Each row of a before or after table is a point. The points were changed in one or more steps. Then noise was added and the rows were shuffled. The steps act on columns, c1 being the first. Write out the steps. A step turns or swaps two columns, mirrors them in a line or flattens them onto one, adds a multiple of one to another, or multiplies or shifts one. Angles are multiples of 10 degrees, from the lower column toward the higher: turns from -170 to 170, lines from 10 to 170 but not 90. Use the fewest steps. Two steps may share a column if one is a turn and the other turns, adds or multiplies; they go together, in the order done. Otherwise the lowest column goes first.
In the rows, zero is written as 128.

Before (11 x 3):
[[128 119 118]
 [ 79  96 150]
 [ 88 156 156]
 [115  92 172]
 [140 148 146]
 [140 120 167]
 [119 151 146]
 [149  96 134]
 [124 102 145]
 [ 93  92 146]
 [128 144 132]]
After (11 x 3):
[[106  80 173]
 [115 159 145]
 [ 77  81 147]
 [130 116 118]
 [166  88 136]
 [127 150 132]
 [148 114 168]
 [147 154 146]
 [ 49  86 150]
 [123  94 143]
 [ 64 164 155]]
Steps: multiply c1 by 1.6; multiply c2 by 1.3

Before (10 x 9):
[[ 62 114  98 130 113 139 165  60 151]
 [ 59 123 116 128 129 169 135 108 126]
 [102 126 121 161 109  65 142 154  95]
 [100  92 137 164  82 124 150 109 124]
 [141 135 149 126  99  75 148 182 139]
 [162 126 101 127  99  94 118 165 136]
 [198 154 142  99 123 131 117  95 139]
 [131 167 153 165 150 162  83  96 192]
 [126 168 146 124  87 156  90  64 164]
 [ 81  98 130 121 130 111 112 115 140]]
After, 10 rows:
[[130 165 145 121  92 156  89 126 163]
 [101 128 118 162 112  65 142 130  94]
 [199 156 139 103 126 135 112 127 140]
 [141 135 151 124  96  76 145 130 135]
 [160 125  99 130  99  93 121 130 137]
 [128 171 152 163 151 160  84 128 193]
 [ 78 100 133 119 128 109 114 129 140]
 [ 67 121  98 132 116 142 165 130 156]
 [101  89 139 162  88 122 147 120 124]
 [ 59 118 117 132 125 173 135 128 125]]
Steps: multiply c8 by 0

Before:
[[147 138 126 104 170  88  89 146  88 119 121 105 147 180]
 [100 175 165 129 135  65 114 169 113 145  92 105 112 103]
 [105  87 151 178 135  79 134 108 186  62 141 120 165 114]
 [115 121 153 184  93 116 136 104 159  67  93  95 157  91]
 [151 135 119  90 150 118 135 158 137 133 111 115 111 160]
 [164 156 119 103 170 108 111 103 110 154 122 142 145 142]
 [107 100 171 134 110  85 106  90 115 112 130 105 118  88]
 [152 153 147  99 156 139 104 120 135  88 147 147 140 155]
 [120 165 192 156  88  44 126 134 100 160 100 103  91 131]
 [140 186 124  90 139 142  90 126 135 178 141  99 127 163]
 [120 153 140 132 175 127 112 119 108 141 115 116 105 160]]
After (11 x 14):
[[156 187 124  91 139 145  92 121 129 165 139  95 137 163]
 [145 164 192 155  89  46 127 159 124 140  99  93  70 131]
 [137 158 118 104 171 109 110 137  99 171 123 141 138 141]
 [127 154 148 102 155 139 103 117 121 116 148 172 152 153]
 [135 177 164 130 134  63 116 157 162 121  93  91  85 104]
 [133 153 142 130 175 123 109 143 109 127 112 109  94 162]
 [157 141 123 104 168  88  90 171 133 122 121 138 145 181]
 [126  87 150 178 134  80 133  67 131  63 141 153 174 114]
 [139  98 172 135 110  82 107 125  89  96 131 114 120  88]
 [151 135 118  92 151 119 132 129 160 141 111 134  99 159]
 [148 120 151 184  94 119 136  93 115  63  95 144 133  91]]
Steps: turn c1 and c12 by 60 degrees; turn c10 and c12 by -40 degrees; turn c8 and c9 by 70 degrees; add 0.7 times c11 to c13

Before:
[[130 106 105 126 155 134 126 125 124 144 110 132 124 135 111 127 146 110
  160 100 131 144 134 131]
 [119 137 126 151 107 148 131 144 120 128 146 131 137 125 122 136 120 157
  115 153 104 131 106 104]
 [124 117 126 144 111 149 123 134 136 134 141 125 150 122 131 123 118 143
  118 143 115  97 108 101]
 [138 134 118 130 101 152 158 123 131 122 146 138 148 119 124 120 132 148
  145 139 110 113 121 126]
 [131 124  94 109 132 143 160 127 147 126 137 124 135 115 134 122 145  93
  146 113 124 136 131 140]
 [ 99 117 151 168 125 118 115 125 102 134 118 129 109 147 106 123 146 134
  125 110 149 126 135 120]
 [120 138 122 131 112 148 135 147 120 123 143 143 138 114 108 137 126 141
  135 161 122 112 133  98]
 [ 97 111 121 146 144 118 126 112 130 132 105 141 128 125 125 110 150 138
  126  90 144 153 134 108]]
After (8 x 24):
[[121 138 122 136 111 140 103 147 120 131 142 143 119 114 107 136 126 142
  135 156 122 112 132  99]
 [128 107 105 121 156 103 136 124 124 113 111 132 134 134 111 127 145 110
  159 118 132 144 134 130]
 [ 97 112 122 182 144 106 146 111 129 125 104 141 129 124 126 111 149 138
  126 101 143 154 133 107]
 [131 125  94  71 133 107  98 128 147 128 137 124 121 115 134 122 145  93
  146 113 124 136 131 139]
 [125 118 125 176 111 126 120 134 136 118 141 124 108 122 131 123 119 143
  118 153 114  98 108 102]
 [138 135 118 133 101 122  90 123 131 131 146 137 106 118 124 120 132 147
  145 136 110 113 120 126]
 [118 137 127 198 107 134 110 145 120 127 146 131 118 125 122 137 120 157
  115 154 104 132 107 105]
 [ 99 117 152 248 125 120 149 125 103 125 118 129 147 148 106 123 146 135
  125 118 149 126 135 121]]
Steps: multiply c4 by 3; turn c6 and c20 by -130 degrees; turn c7 and c20 by -150 degrees; turn c10 and c13 by 170 degrees
